Each row is a point. The window is the flat piece filled in between its corners: a triangle in 3 columns, a solid with four corners in 4, and so on. A path goes straight from each point to the next, and from the last back to the first. After which points does the path pass through the window?

Window, 3 rows:
42,-12,-27
-23,-26,18
18,-9,8
Path:
(1): 36,-19,-13
(2): 27,9,-38
(3): 36,17,-33
(4): 60,-16,-5
(5): 44,-23,-17
(6): 36,4,-17
(7): -9,-7,-12
(8): 33,-25,34
Through the window after points: 1, 7

Window (4 x 4):
40,13,-9,-31
-34,17,39,20
1,23,-10,-21
-13,-34,-6,32
Path:
(1): -17,-6,-10,60
(2): -37,-25,21,16
(3): -36,-22,27,13
(4): -18,4,1,42
(5): -14,13,9,41
(6): -25,6,30,-29
(7): -11,1,45,-19
(8): -4,6,-12,28
(9): 8,37,-12,7
(10): -4,-5,-2,-55
(11): 9,-22,-23,-18
(12): 23,-2,-26,15
(13): -4,3,-15,14
(14): -7,-13,10,-18
(15): -10,8,19,-45
(16): -5,21,4,8
Through the window after points: 5, 7, 9, 13, 15

Window, 8 rows:
14,-23,4,-11,-24,-21,2,20
-16,31,-34,-37,15,-20,18,-24
6,15,-8,34,12,31,14,-42
15,-36,-30,8,-30,-4,48,1
35,30,-15,23,56,-42,-3,-1
-28,30,-10,60,45,42,-17,9
13,-49,-34,4,-26,-8,-27,4
-33,28,-36,-7,-40,-19,25,-37
Path:
(1): -28,-6,-4,16,19,-12,0,-19
(2): -17,-7,-18,32,2,0,15,-8
(3): 9,19,-29,5,0,22,9,5
(4): 19,16,-24,12,-5,25,11,-2
(5): -25,-51,-17,29,-1,-27,26,-1
(6): -21,-21,-3,7,14,-35,32,-24
(7): 17,31,-37,8,-3,-10,-2,-5
(8): 17,41,-38,-13,-35,-10,10,-13
(9): -34,-29,-14,4,-1,-18,18,-18
(10): -4,-42,-3,19,8,-46,15,-14
(11): 27,17,-31,10,7,-4,21,2
(12): 12,16,-46,29,-13,16,-2,8
(13): -21,-26,-4,9,9,-7,-11,-13
(14): -27,-53,-5,-7,-3,-22,19,-6
(15): 13,4,-43,9,-32,20,5,-12
(16): 3,14,-22,13,-6,10,4,9
Through the window after points: 2, 4, 6, 8, 10, 12, 16

Window (11 x 11):
-9,-10,-4,29,3,3,17,-19,4,-18,30
26,-26,3,6,13,-19,13,-14,4,-9,24
21,-5,-17,3,-5,14,-2,-29,27,9,16
2,-30,36,28,-13,-10,16,22,28,20,-6
-14,32,11,-56,-21,19,-9,23,-12,-33,8
-14,-15,15,9,19,-2,-9,60,14,10,-20
-39,34,14,-50,2,-18,-14,18,10,-13,-1
13,-16,33,29,19,8,2,-13,6,8,-2
12,-1,8,16,-6,5,24,-6,-18,32,22
-18,27,9,-14,-25,-19,-22,28,-28,-19,-16
-7,-16,1,-17,-11,10,-26,-18,-10,-3,36
Path:
(1): -9,-15,3,4,-13,-8,14,-7,-8,-5,-1
(2): -11,-20,11,-14,-6,18,14,-20,-16,0,-10
(3): 11,17,13,-4,-4,-10,-8,25,10,3,23
(4): 12,0,15,15,20,-5,-17,22,22,9,40
(5): -12,-19,6,-1,-10,14,33,-14,-14,8,-19
(6): 3,-30,8,8,-6,8,6,-5,-13,-1,-14
(7): 13,-2,13,24,1,-2,3,21,24,9,38
(8): 12,24,9,17,17,8,-16,10,9,-4,48
Through the window after points: 8

Window (12 x 12):
16,-29,24,-23,-4,5,-10,-7,-20,-9,-8,22
-12,-31,-10,3,29,-20,2,34,-20,-4,1,25
42,-28,49,16,14,18,-10,4,17,1,15,-8
-4,-19,-11,-15,10,1,24,30,32,-25,-22,4
-15,-3,-2,-12,14,-25,16,-14,-2,-24,-19,-47
5,-17,-36,7,7,25,-5,-1,-11,12,-22,12
14,-12,27,-25,-22,-27,32,-6,-14,-3,-4,3
-5,25,6,-3,29,10,11,8,-6,-3,-27,1
-21,-14,-6,35,-27,-8,-5,-3,-60,-12,20,28
22,5,-9,-10,-14,-13,16,-4,16,-33,32,-20
-10,17,-42,11,-19,-12,-12,-12,27,-12,3,-9
24,3,-18,25,-29,-16,-10,31,-9,-26,-16,16
Path:
(1): -1,-13,9,-7,-11,0,-4,5,-17,-5,0,6
(2): -3,-8,-1,-18,-27,-1,16,22,10,-12,24,-28
(3): 33,5,-4,5,8,-24,10,-28,-1,-32,3,13
(4): 13,-16,0,11,3,-5,6,-18,-4,-27,-15,14
(5): -7,5,-9,-32,-26,-5,-19,22,2,15,15,-10
(6): 3,-9,-10,-11,-2,6,-7,29,-26,8,6,-22
(7): 2,0,7,25,0,-8,4,-22,14,-21,-4,18
(8): 7,-9,-20,34,1,-27,23,-32,-7,-31,-11,0
(9): 5,-10,-3,-11,0,6,-3,12,-6,0,-12,-3
(10): 4,-1,7,3,-15,11,1,17,1,-11,0,-16
(11): 31,-10,0,6,13,-27,-2,-37,17,-15,-10,12
(12): 14,-14,-6,10,10,-7,6,-17,-14,-24,-11,31
Through the window after points: 2, 4, 6, 8, 12

Window:
-12,12,-21,-10,-9,-32,13,-9,-24,16,23,2,18,-2
23,-2,49,31,-1,-60,-13,34,-1,-28,-55,15,19,17
-16,-2,12,8,21,-6,-14,2,-26,-22,14,5,-14,-1
-2,2,15,-9,-20,9,-2,-25,-12,5,7,13,-2,8
-43,-7,45,-23,-22,-26,-6,-13,-11,29,-6,-43,-25,20
-30,-20,53,-48,-22,-31,34,9,1,0,-4,6,25,23
-14,33,-11,16,13,11,4,-5,-3,7,4,-1,9,1
-15,-2,-24,25,-5,1,-11,11,3,2,12,8,3,7
15,5,-12,30,5,-12,18,-2,-4,-12,7,1,-13,10
-12,-1,-17,10,26,8,-14,-30,7,-10,4,6,9,20
-3,-3,-16,7,11,9,-5,-6,3,2,-53,6,-8,3
29,4,20,-29,20,-6,-29,6,18,6,-28,-13,-1,-5
40,-44,32,7,18,36,14,-14,-26,-4,4,8,39,-1
-11,3,-18,-1,-3,21,-4,-14,-8,-27,-1,-12,16,8
Path:
(1): -3,7,-4,-12,0,5,4,0,-17,-7,8,1,8,24
(2): -1,2,-9,6,3,-4,7,5,-15,0,-4,-1,3,22
(3): -6,1,7,10,-2,-27,-5,-22,11,-6,3,8,8,-27
(4): -17,-10,-5,15,1,-19,3,-14,9,-5,4,-8,17,-28
(5): -3,1,-3,4,-4,11,-7,15,-11,-1,-4,12,-1,34
(6): -2,1,13,-10,2,-5,2,1,-10,-8,-8,0,6,29
(7): -10,-8,14,-5,5,-7,2,-12,-4,-8,-6,0,8,-5
(8): 1,-27,24,14,8,-9,27,-24,-5,-10,6,8,27,-33
(9): 21,-17,14,-1,7,22,-3,-4,-20,1,-1,3,18,17
(10): -7,-3,10,-1,4,-4,-2,0,-12,9,-3,0,-3,26
(11): -7,-4,18,4,-8,-21,-1,-10,3,-1,-6,0,1,-15
(12): -27,-4,25,16,10,-10,-15,-17,0,-16,9,-7,6,-24
(13): 8,-2,-5,-18,11,-3,6,18,-35,-4,-2,14,-16,46
(14): 3,5,13,-17,11,-3,-6,4,-6,10,-8,3,4,30
(15): 1,-14,9,3,4,-6,1,-16,8,-15,-5,-3,12,-12
(16): -9,-16,3,20,1,-5,-1,-15,3,-11,-9,-6,14,-18
Through the window after points: 2, 4, 8, 12, 14, 16

Window:
-11,16,-47,17,-5,-5,-16,-21,-1,-5,27,-9,1,0
1,8,7,15,20,11,22,28,33,12,-30,-1,-33,-3
-3,-14,52,-11,-15,48,13,-8,25,44,-14,33,-11,2
-13,0,-12,10,-15,-7,-14,3,-15,8,0,-30,-19,-26
-10,0,6,12,17,4,-31,21,-7,0,21,7,2,-3
25,3,60,8,-4,5,20,-1,12,25,6,18,-23,8
6,-14,6,3,33,-35,20,15,9,6,-48,21,-19,-13
8,-26,17,30,16,-11,8,5,29,-13,-16,12,-19,-26
4,-6,-12,4,-21,-11,-45,-2,12,-1,4,-23,3,15
3,-15,-25,31,16,-4,-3,-4,1,32,13,-32,4,-3
9,7,-11,26,-12,5,-9,3,-13,-11,4,-18,34,-2
14,-13,-8,-9,17,-19,21,34,24,0,2,6,-6,-27
36,-21,45,-12,13,36,8,-9,2,0,-12,14,-24,5
-36,6,-1,-2,-3,6,-14,-19,5,0,26,-39,17,11
Path:
(1): -5,-22,-12,19,-2,0,10,13,-3,-9,-1,-9,-10,13
(2): -1,-19,-12,11,-5,-5,3,17,6,-2,1,7,-6,3
(3): 14,21,14,-10,25,-8,-22,2,24,11,9,-21,-1,-30
(4): -1,11,22,5,28,17,-19,-2,9,38,-9,-13,0,-37
(5): 8,-11,4,19,-5,-4,7,1,6,1,5,-4,-4,6
(6): -9,-4,-1,8,0,3,-8,13,-5,8,9,1,-3,10
(7): 26,19,10,4,-2,6,-22,-24,13,7,-8,-23,16,-31
(8): 19,9,7,3,5,1,-8,3,8,9,2,-6,15,-24
Through the window after points: 2, 4, 8

Window:
0,-6,-5,-8,-3,10,14,1,7,-4,9,-23,-15,-4
-15,1,5,8,10,-8,14,-18,0,16,-14,-13,-3,-4
10,-11,-9,-12,33,-4,10,25,2,9,-9,-8,-23,-4
-12,-11,2,15,-4,-3,-14,11,-1,1,-28,-16,-1,4
28,-6,13,24,-2,-5,-3,-11,9,40,3,13,-20,8
-9,-14,-11,-10,-2,7,4,-19,1,9,-13,9,-24,-4
18,11,21,-25,-11,5,18,-9,60,-19,-12,-11,17,-11
-31,-19,19,3,21,-4,-11,3,-8,-4,-5,5,-3,9
5,15,21,-22,15,6,-9,0,2,-23,-6,1,-42,-35
15,-7,5,33,22,-50,-1,1,-21,-39,-7,35,16,-9
24,-14,-2,-13,17,-16,17,-5,-31,-8,-14,-10,34,-11
0,17,5,-6,15,-29,-6,6,-17,-13,-4,14,13,5
2,-13,11,-12,-5,-11,16,-28,7,7,-15,-18,-13,20
-13,-16,16,-5,-13,-14,11,1,2,28,-7,-3,-17,0
Path:
(1): 9,-20,-7,-2,15,-27,-17,-20,17,-9,1,-11,-7,-9
(2): 1,3,23,-2,7,2,24,26,-24,-10,-18,18,5,5
(3): 21,3,17,6,5,13,19,-2,1,7,-9,4,-22,3
(4): -2,-18,-8,3,-3,-26,-16,-9,12,21,10,-11,1,-3
(5): -3,-14,-3,-11,5,-10,-10,-17,8,14,2,-13,-15,-13
(6): 8,-6,16,8,5,1,22,9,-1,-8,-22,-2,-5,6
(7): 6,-2,15,16,5,-22,16,6,-13,-13,-14,14,-5,7
(8): 7,-11,-5,4,18,-21,-5,-7,-2,-16,-2,8,6,-15
(9): 13,-22,10,-6,10,-20,-16,-7,8,3,5,-21,6,-20
(10): -1,-5,6,1,8,-3,18,-3,0,-1,-16,3,-5,0
(11): 12,3,18,-11,5,0,35,8,5,5,-12,3,-8,10
(12): 7,-14,-6,4,8,-11,-19,-10,8,7,-3,-10,-6,-11
(13): -2,-11,2,-14,10,-7,-7,-7,8,14,1,-10,-11,-14
(14): 0,5,19,4,-9,-1,20,1,2,-2,-24,-1,-7,15
(15): 12,-7,6,0,12,5,19,21,-9,4,-18,-2,-11,8
(16): -12,-6,-12,-16,26,-27,-18,-10,15,1,5,-12,-12,-18
Through the window after points: 3, 7, 11, 15

Window (14 x 14):
-58,10,-57,-20,-14,-4,50,23,58,-16,-21,12,30,-42
33,46,39,-10,31,-37,28,-13,-21,-10,36,2,-21,24
22,56,6,2,21,3,11,-30,-52,-14,-4,-5,-6,-19
37,32,-24,-20,-10,7,3,-16,29,-20,-12,6,17,9
28,16,5,23,19,-10,26,31,-38,-44,2,-10,-12,20
-42,-27,1,-6,3,28,16,-7,55,24,-24,-13,40,5
-53,-11,-40,-36,-44,0,-22,-17,44,-10,3,-26,26,-18
25,26,-18,-10,20,-16,26,10,-35,13,-13,6,-49,20
29,11,6,-18,-40,0,27,0,-3,12,8,-15,12,-27
50,21,18,22,29,-44,0,-12,-6,-2,-10,-21,-24,-16
33,60,24,-37,12,3,-4,16,-7,-14,-6,-37,-22,-13
-39,25,-28,23,-31,22,2,8,58,20,10,-9,16,-9
4,-10,-22,-18,16,29,-5,-2,34,5,34,-6,9,-31
-25,-3,2,-11,-11,2,-29,21,33,18,-5,32,37,-17
Path:
(1): -14,16,28,18,-17,25,12,-17,10,-23,-7,4,-50,-4
(2): 1,15,5,-8,0,16,11,-14,43,-13,12,15,-23,-2
(3): -7,20,-34,-24,17,-24,-4,19,-26,10,-16,-46,49,-15
(4): 21,48,-16,-21,20,-9,8,13,-3,-12,-6,-34,12,5
(5): 20,30,20,-16,-4,4,5,0,-4,-5,0,-11,-17,-22
(6): 17,2,19,-9,-24,17,22,-13,15,6,6,11,-1,-18
(7): 22,40,-35,-24,-14,-34,13,21,-16,0,0,-49,27,-11
(8): -8,25,-20,-17,20,-30,7,7,-14,20,8,-17,23,-5
(9): -2,-2,24,8,-18,25,9,-4,29,-22,-9,5,-35,-14
(10): 1,10,-1,4,-3,6,8,-5,14,-13,-4,5,0,-8
(11): 17,22,-45,-27,-6,-22,34,17,-26,13,8,-16,48,-3
(12): 46,36,-36,-43,30,-28,9,24,-7,11,6,-20,35,-3
Through the window after points: 4, 6, 12

Window, 14 rows:
34,22,27,28,10,-21,22,5,-8,-33,-3,-7,26,6
-40,-8,14,25,36,27,18,21,-35,24,-17,-2,-31,10
21,6,39,-17,2,39,-15,-16,-4,-33,-11,-34,-1,-34
-18,44,-8,17,-12,15,-23,12,6,-13,-8,-16,29,-10
-21,-6,-14,9,-2,4,26,-23,-20,25,60,31,-10,15
-36,-19,-21,24,15,7,-17,16,-7,12,21,-3,22,-13
16,-15,-19,21,-15,-15,5,-10,20,-6,-4,6,-13,11
23,-8,-5,-7,-4,-18,-29,-6,5,3,17,4,-12,21
16,-5,-28,-1,8,5,14,2,9,26,19,3,-6,21
-18,5,-27,25,-14,16,-6,35,-2,9,33,25,1,-6
-12,18,13,-13,-25,-16,48,46,-16,0,-43,-25,-29,-11
4,-2,-8,-5,1,-6,17,13,-19,-9,-29,17,-1,-3
31,-8,-23,9,-19,-4,-6,-5,-4,-22,9,-15,8,36
-7,-4,-3,-8,7,7,7,7,20,-30,1,-7,-2,25
Path:
(1): 11,-11,24,-4,-12,6,-19,8,20,10,16,11,15,28
(2): 16,5,-38,4,6,-21,-7,-12,-22,-15,6,-12,-29,-2
(3): 25,8,-31,12,25,-16,4,-7,-3,-21,23,-8,-29,-6
(4): -18,1,16,5,-13,17,1,13,1,5,-2,-3,15,12
(5): -12,-1,-6,13,-10,12,4,21,-2,11,22,14,8,5
(6): -9,11,-36,17,1,0,4,1,-16,-9,25,12,-29,-14
(7): -1,21,-20,16,24,-11,14,2,-2,-21,14,-5,-36,-1
(8): 3,-8,20,-3,-25,19,5,10,-10,11,-8,4,17,11
Through the window after points: 1, 5

Window, 14 rows:
1,21,14,-3,36,-8,-24,-12,-40,-27,-20,15,6,52
-3,-2,21,-17,40,-6,-32,11,-30,4,34,-14,-23,32
44,-24,35,18,36,-6,36,16,17,-43,39,-20,-36,12
26,-8,-13,19,9,-17,21,-13,-42,19,-10,23,2,-19
19,5,-26,-30,15,13,56,-36,-20,46,-15,0,2,-7
-2,3,-13,-6,-15,-7,-60,-53,21,-5,29,-19,43,13
8,-16,-21,15,44,-19,-1,18,-11,23,-40,4,25,11
42,35,5,-15,-15,39,-42,19,11,-29,-10,46,-17,15
0,9,-47,23,-2,34,-9,-39,-4,12,-6,-3,-51,1
-6,12,-23,22,28,52,-7,13,-42,24,-17,-3,7,-2
-18,-33,35,-22,-13,1,22,31,-27,-1,-5,26,-10,0
0,14,28,-16,-2,-7,6,8,-13,7,4,-31,-10,-21
-18,27,-30,30,-21,9,-14,-22,26,23,2,46,15,-14
7,13,9,-23,-37,-15,-6,22,2,-42,45,1,-11,23
Path:
(1): -16,1,0,-16,26,1,-12,3,-16,-25,16,27,1,-10
(2): 1,0,-4,-6,27,-5,5,17,-4,-33,15,5,-9,-20
(3): 24,-15,19,13,3,2,13,-6,-4,4,9,-2,-14,20
(4): 12,-5,13,12,8,5,7,3,-22,25,-12,4,7,28
(5): -19,-3,-18,-16,25,1,-11,16,-10,-34,-4,17,-10,-25
(6): 1,2,-15,-14,14,9,1,-3,-13,-6,-3,20,6,-14
(7): 16,6,3,13,-10,6,0,-1,-8,4,-6,15,-9,12
(8): 29,7,23,9,-17,-5,6,4,-21,14,-17,-27,-17,55
Through the window after points: 2, 4, 8

Window, 14 rows:
-20,-10,7,-4,-20,16,-14,-9,36,-35,19,0,0,4
22,-17,5,-30,-19,-39,-16,-4,-30,2,-1,-27,18,21
-8,-18,32,-7,-12,15,4,-7,27,3,13,-6,24,-35
-7,-52,-9,-15,-44,12,12,-1,33,-12,-6,3,27,-18
-28,-16,3,-2,19,25,8,-25,-7,-4,7,32,-32,8
20,0,7,3,-8,-59,18,-18,-46,-2,48,3,42,33
-16,-53,32,28,-36,30,-3,-15,26,-17,-14,-10,-24,-19
-33,4,-7,10,15,28,3,23,-34,-18,47,27,-32,-5
-19,28,20,4,-15,8,24,10,-13,-23,-7,13,-36,2
33,-6,32,-5,-9,-38,4,13,-26,19,36,17,30,54
-5,-27,-3,19,-3,-14,-11,4,25,-6,-8,4,23,-9
-32,22,-19,14,-17,42,-5,-8,-19,10,14,13,-9,0
6,-17,-1,10,2,31,21,-2,13,-10,6,-19,2,3
3,-47,24,6,-6,25,-9,-12,5,-30,-9,13,45,-3
Path:
(1): 17,-5,-10,10,-13,38,15,-18,34,-25,15,8,-17,-34
(2): -43,-36,26,-7,-16,7,-21,9,0,-7,-5,-4,4,19
(3): -55,-34,36,-8,-15,7,14,6,-12,-18,17,-6,23,18
(4): 52,-2,-18,14,-10,2,-11,-23,17,4,-6,10,8,-5
(5): 30,13,9,-7,-20,12,-2,-18,3,-20,21,13,2,-7
(6): -30,-27,11,9,-3,-6,11,11,-2,-2,12,-8,10,28
(7): -60,5,16,2,-10,7,-9,31,4,2,5,-8,36,-11
(8): 5,-20,0,7,-3,12,4,-9,-1,-12,19,15,-11,-5
(9): 18,-19,4,1,-21,4,-5,-29,3,-10,-1,20,3,-13
(10): -19,-36,9,-9,-13,-8,2,25,1,-11,4,-25,36,17
(11): -40,-37,21,16,-12,11,-7,0,-1,-12,9,-13,17,8
(12): 29,-2,-2,-9,-7,0,7,-12,11,-11,9,14,6,-3
(13): 7,-21,-6,5,-8,18,-8,-12,4,-15,2,11,-9,-9
(14): -35,-12,11,-1,-6,12,18,-4,2,-14,14,-1,6,0
(15): -29,-31,5,10,-6,1,15,-2,0,-7,-11,-12,23,31
(16): 5,-22,13,-2,-18,19,-4,-5,11,-22,6,13,12,-16
Through the window after points: 5, 7, 9, 11, 15

Window, 14 rows:
14,24,23,26,-5,-31,17,1,8,30,-22,12,-5,-12
22,-20,28,-13,-10,-31,7,-2,6,10,-4,12,-16,-18
33,16,-8,9,10,2,-4,-35,-6,-14,28,-35,25,-3
18,7,-9,6,-38,-1,15,7,-11,30,9,-1,-6,24
-5,-10,2,23,-9,36,-28,-28,1,-20,-18,-5,31,15
15,-1,22,6,-32,-8,13,-24,14,-9,22,-19,4,35
39,12,14,-1,-20,-32,-26,-27,7,-33,9,0,-8,23
42,-7,24,13,-4,-9,7,13,-1,-8,26,21,-10,-16
10,-11,-7,55,8,10,-3,1,-18,13,-43,-7,-20,-1
6,21,-17,-2,-2,0,32,9,-19,-31,0,-16,29,-11
-9,17,7,-3,-19,31,-6,-2,20,-21,-8,-13,0,7
6,-4,12,-25,21,-8,-2,19,19,-26,36,2,23,1
14,-25,27,-24,-1,3,2,-17,34,-10,-25,43,-23,26
0,-7,-7,30,-33,0,-20,-28,38,-32,-12,25,-26,3
Path:
(1): 60,-29,33,6,-23,5,-21,-1,32,30,-17,-13,-11,11
(2): 0,7,11,10,-10,-12,10,-17,3,-16,7,10,-3,11
(3): -1,-1,24,14,-12,-7,12,-17,-10,-10,3,13,-11,16
(4): 50,-3,-19,11,-7,-11,-16,7,29,10,-8,-5,6,-11
(5): 34,-22,15,-5,-28,-3,-5,-2,33,-17,-28,4,13,17
(6): -4,7,12,-6,15,1,8,-11,-2,-6,17,23,-17,5
(7): -21,4,18,22,-16,-3,0,-23,-6,-13,6,22,-5,-22
(8): 40,-2,6,-7,-6,-8,10,11,16,-9,-12,-1,-1,23
Through the window after points: 5

Window, 14 rows:
-29,5,14,20,-11,-2,-28,-57,-19,5,18,2,38,-32
-34,-8,28,39,20,42,13,-40,-13,-14,27,19,0,39
-3,18,-32,21,-24,-1,-25,12,-3,-4,16,33,9,-8
11,-24,8,16,8,-16,3,2,-18,53,-21,-3,-44,5
-37,-13,-2,44,-11,-1,26,-25,7,21,-40,13,-16,-5
14,28,-17,-15,13,14,-17,21,-7,-22,-33,15,12,7
-21,-33,-36,23,22,-2,22,12,-5,12,-27,-36,-30,-4
40,-4,-4,21,-41,-31,8,-5,-20,0,-5,7,-13,9
-44,-1,35,23,34,-3,13,-18,-14,-37,12,26,-14,7
24,-18,23,2,-47,-13,-39,28,-35,10,4,3,38,0
3,19,16,40,-3,-13,12,10,17,-9,22,-17,-7,9
-13,29,-31,60,20,-1,-2,23,-17,-19,-13,5,6,31
1,8,5,-29,16,9,25,46,-57,12,-18,-2,2,-16
17,-9,20,18,-37,20,-35,25,-50,7,-9,-40,-14,-13
Path:
(1): 7,-1,4,50,32,34,3,14,10,-4,-11,34,16,-20
(2): 23,-20,16,44,19,18,-8,10,-17,5,29,11,9,-21
(3): -5,6,6,9,-8,-5,-5,6,-19,2,-4,-4,-5,16
(4): -17,5,-10,23,-14,0,-12,5,-16,-1,-2,-5,-4,19
(5): 20,0,-5,35,0,-1,-8,1,-1,-3,4,25,6,-25
(6): 41,-4,12,30,7,-6,11,16,-20,1,5,20,-1,-19
(7): -18,5,-9,2,-20,-7,5,3,-28,4,-19,-8,-7,14
(8): -25,5,-23,14,-18,-18,-4,-2,-27,-2,5,-17,-16,28
Through the window after points: 6, 8

Window (14 x 14):
-30,-38,18,-27,-11,-29,21,-27,-2,14,-12,-15,-8,-31
10,17,-49,-26,22,3,19,-18,-7,13,-5,-12,3,-3
-47,-27,0,15,-5,-3,-12,-12,20,52,-17,-13,12,-11
-13,16,24,21,14,-18,2,-2,10,37,-12,5,31,15
-10,13,20,2,34,1,-14,28,15,16,19,2,9,7
-5,31,11,13,-8,-3,-12,12,-6,25,23,17,1,8
10,16,-33,8,16,23,29,-4,12,-9,-4,18,9,-5
41,9,-13,-19,29,1,13,-12,-14,-6,-17,14,-53,-2
-16,-32,5,-25,-11,-7,16,-19,31,60,-8,1,19,-23
0,6,18,18,21,10,-17,-19,4,19,28,8,19,22
54,0,-19,-7,2,-5,2,5,-10,-20,-9,-13,-19,5
36,17,-2,-2,9,-17,18,-5,11,-15,12,-15,-53,26
-15,20,5,0,9,-12,-30,-7,29,10,3,21,18,13
-7,30,26,-1,2,23,-12,-2,13,14,-4,-7,9,18
Path:
(1): 7,20,-1,0,7,-9,-2,-10,15,15,4,-9,-3,-13
(2): -7,-27,10,-4,6,-6,4,-1,-4,25,-15,-1,-4,31
(3): 6,-4,6,-19,7,-4,8,17,-19,29,5,25,-20,46
(4): 10,18,-4,9,13,-3,-3,-5,11,-3,1,-7,-5,-2
(5): 6,16,-5,1,12,2,3,-13,16,22,3,-6,4,-24
(6): -11,-12,5,-12,-7,-2,8,-13,10,23,-11,4,5,11
(7): -11,-5,-10,-22,-7,-2,15,16,-12,15,1,1,-7,37
(8): 11,10,-2,3,13,2,6,-19,10,14,-4,-2,-2,-21
Through the window after points: none

Window, 14 rows:
3,-1,-6,26,-9,1,-19,16,15,-1,-34,25,25,-5
17,7,-53,-2,-19,-6,-3,1,21,22,13,-14,-22,-4
2,21,5,36,5,4,-4,31,-23,2,-29,1,16,-8
-14,15,11,25,-3,-22,-2,41,17,-3,-17,-7,23,7
1,-1,12,21,-6,13,11,-17,21,-26,-1,-2,-4,-23
-4,-14,-8,-17,-5,0,-17,-14,-4,-22,15,8,-24,-18
31,12,-26,-9,16,-5,-10,-8,21,8,28,4,-4,-3
3,-4,-13,-1,-10,20,30,47,-12,4,15,25,13,0
12,-13,-9,0,-13,25,-24,-23,9,-28,22,-19,-3,5
-11,33,17,29,-18,12,-13,51,9,11,-9,17,19,-17
18,4,-1,31,-1,3,-1,60,12,6,-6,14,-13,3
-2,-8,33,20,-8,8,-2,20,2,22,-15,4,11,-2
11,-1,-38,-21,17,17,-13,6,33,6,2,-21,-14,-14
4,8,-10,-23,-6,25,1,-26,12,-19,9,6,-30,17
Path:
(1): 26,11,-5,-8,-19,-10,-6,24,23,0,-11,-21,4,-12
(2): -21,3,-9,34,17,6,-5,16,2,1,13,29,-2,11
(3): -17,-2,-7,23,8,16,-2,-12,8,10,-4,12,0,-10
(4): 12,2,9,4,-13,3,-6,18,11,-10,0,-3,0,-9
(5): 13,12,-1,7,-14,-3,7,24,7,1,-19,0,5,-6
(6): -17,-4,-7,30,22,29,-24,12,9,9,18,11,12,7
(7): -12,8,2,28,4,21,-12,19,9,6,-5,7,-4,9
(8): 19,-4,15,-12,-16,-6,5,18,1,-18,-5,9,18,-18
(9): 29,8,15,-27,-44,10,9,-15,18,-21,1,17,-13,-15
(10): -10,-4,-16,27,17,6,-10,25,-6,2,11,3,4,4
(11): -4,12,-8,26,9,10,-1,-2,13,-5,8,4,-6,8
(12): 11,-2,-7,-3,-7,-2,-3,11,11,-3,-4,-4,0,-4
Through the window after points: 1, 3
